Each row of a before or after table is a point. The points were changed in one or more steps. Then noise was added and the rows were shuffled. The steps act on columns, c1 being the first. What was done? A step turns or swaps two columns, mirrors them in a line or flattens them onto one, adds a multiple of one to another, or multiplies or shifts one. Angles are multiples of 10 degrees, from the lower column toward the higher: turns from -170 to 170, lines from 10 to 170 but not 90. Use the fewest steps. Two steps may share a column if one is a turn and the other turns, adds or multiplies; they go together, in the order done. Otherwise the lowest column goes first.

Before (12 x 3):
-0.060 -0.011 0.004

0.009 0.005 0.028

0.016 -0.028 -0.139

0.025 0.011 0.010

0.016 0.018 0.023

0.010 -0.007 0.030

0.025 -0.002 0.028

0.023 0.018 0.026

-0.006 0.016 -0.018

0.023 0.014 -0.035

0.010 0.020 0.009

0.023 -0.014 -0.016
After:
0.024 0.008 -0.022

0.009 0.020 -0.026

-0.007 0.012 -0.034

-0.041 0.012 -0.014

0.004 0.023 -0.012

-0.025 -0.011 -0.025

0.012 -0.001 -0.042

0.029 -0.008 0.072

0.028 -0.008 -0.018

-0.017 0.020 0.014

-0.140 -0.028 0.027

0.017 0.016 -0.037
Steps: multiply c1 by 1.3; turn c1 and c3 by -110 degrees

Before, 10 rows:
0.037 -0.026 0.028 0.030 0.067 -0.003 0.034 -0.011

0.009 -0.015 -0.023 -0.028 -0.030 0.027 0.036 0.020

0.033 -0.020 0.027 -0.007 -0.019 0.006 0.041 0.058

-0.028 -0.030 -0.054 -0.041 -0.011 -0.007 0.037 0.002

-0.044 0.014 0.001 0.002 -0.016 -0.033 0.034 0.003

0.027 0.042 0.014 -0.040 -0.002 0.023 -0.010 0.036

0.009 -0.034 0.002 0.003 -0.019 0.024 0.010 -0.007

0.025 0.021 -0.080 -0.022 -0.031 0.024 0.024 -0.008

0.011 0.010 0.027 -0.036 -0.029 0.027 0.048 0.000

-0.045 0.068 0.018 0.046 0.089 0.030 0.016 0.006
After, 10 rows:
0.038 0.038 -0.049 0.049 -0.075 0.006 0.052 -0.057

-0.026 0.009 0.033 -0.014 0.019 -0.016 0.063 0.016

-0.044 -0.022 0.056 0.027 -0.008 -0.030 0.019 0.030

-0.003 0.006 0.008 0.047 0.015 -0.048 -0.021 -0.012

0.000 0.043 -0.019 -0.035 0.030 -0.035 0.044 0.043

0.034 -0.020 -0.055 -0.026 -0.057 -0.031 0.023 0.022

0.008 -0.023 0.000 -0.004 0.017 0.002 0.044 0.030

-0.035 0.002 -0.013 -0.018 0.043 -0.027 0.082 -0.010

-0.021 0.001 0.087 -0.030 0.009 -0.007 0.056 -0.024

-0.036 0.051 -0.015 -0.035 0.007 0.018 0.027 -0.017
Steps: turn c1 and c4 by -80 degrees; turn c2 and c8 by -60 degrees; turn c3 and c5 by 160 degrees; turn c6 and c7 by 60 degrees; multiply c7 by 1.6
